Each point is reached from the start by the listed moves, each made once or not at all, plus a little noise. Say if it took an odd or an even number of moves. Then give how often each move was made.
(in the rows, 128 means zero)

Moves:
(1): [138 138  81]
(2): [222  67 153]
Start: [106 117 116]
Points:
[203  58 145] -> odd (0, 1)
[109 117 117] -> even (0, 0)
[116 127  67] -> odd (1, 0)

Moves:
(1): [144 101 152 127]
(2): [167 163 136 184]
(3): [183 118  74 102]
(4): [139 186 182 102]
Start: [130 118 138 133]
Points:
[198 183 224 162] -> odd (1, 1, 0, 1)
[183 106  84 107] -> odd (0, 0, 1, 0)
[212 139 160  80] -> odd (1, 0, 1, 1)

Moves:
(1): [138 126 131 139 136 129 114 125 131 122 119 116]
(2): [122 130 107 141 131 146 149 113 143 129 133 112]
(3): [137 118 140 112 118 120 151 141 127 122 120 128]
(4): [156 125  92 116 119 117 168 131 134 113 152 160]
(5): [125 105 151 149  92 143 157 106 118 151  76 126]
(6): [107 127 175 123  67 144 129 158 170 129 109 128]
(7): [127 134 124 108 103 142 116 122 138 102  93 138]
(8): [117 116 120 139 121 131 125 131 123 133 150  96]
(9): [130 117 146 112 110 146 137 145 123 150 140 135]
Start: [128 108 130 115 124 144 107 128 116 134 126 127]
Points:
[121  61 146 128   7 176 217 141 163 145  99 106] -> even (0, 1, 1, 1, 1, 1, 0, 1, 0)
[122  80 167 101  46 190 135 115 112 153  52 144] -> odd (0, 0, 0, 0, 1, 0, 1, 0, 1)
[112  73 213 114  16 168 160 148 148 153  47 122] -> odd (0, 0, 1, 0, 1, 1, 0, 0, 0)

Moves:
(1): [114 117 129 151 128 141 125 120 106 109 109 152 132 150]
(2): [109 129 117 126 106 126 111 126 114 121 142 132 117 126]
(3): [118 115 146 138 135 109 118 124 126 127 142 145 133 113]
(4): [113 123 116 115 122 143 134 161 123 155 131 131 135 146]
(5): [102 136 138 104 146 142 151 110 123 144 132 122 133 107]
(6): [119 109 121 143 108 147 149 116 144 159 122 122 104 149]
(7): [107 146 137 128 161 145 128 140 124 130 131 144  98 125]
(8): [116 125 123 131 119 122 109 122 138 150 112 139 127 117]
(9): [141 131 125 112 146 112 119 112 114 152  90 163 138 160]
(10): [134 117 101 123 128 118 132 125 126 122 114 129 121 131]
(11): [138 138 131 148 134 124 138 138 131 131 134 144 129 131]
(12): [135 135 124 109 129 124 129 154  99 132  98  85 117 140]
Start: [ 99 107 103 150 144 114 120 138 133 122 154 137 103 142]
Points:
[ 59 102  60 169 152 122 105 139  78 175  54 194  35 219] -> odd (1, 1, 0, 0, 0, 1, 1, 1, 1, 1, 1, 1)
[  7  75  92 158 178 162 162 138 107 172 139 187  62 164] -> odd (1, 0, 1, 1, 1, 1, 1, 0, 0, 1, 0, 0)
[ 72 144 115  91 214 128 133 143  79 170  90 141  76 159] -> even (0, 0, 0, 0, 1, 0, 1, 0, 1, 0, 0, 1)
[ 69 118  94 155 158 156 157 205 114 189 129 124  45 192] -> odd (0, 0, 0, 1, 0, 1, 1, 0, 0, 0, 1, 1)
[ 82 108  90 161 134 117 115 176 140 170 144 168 110 150] -> odd (0, 0, 0, 1, 0, 0, 0, 1, 0, 0, 1, 0)
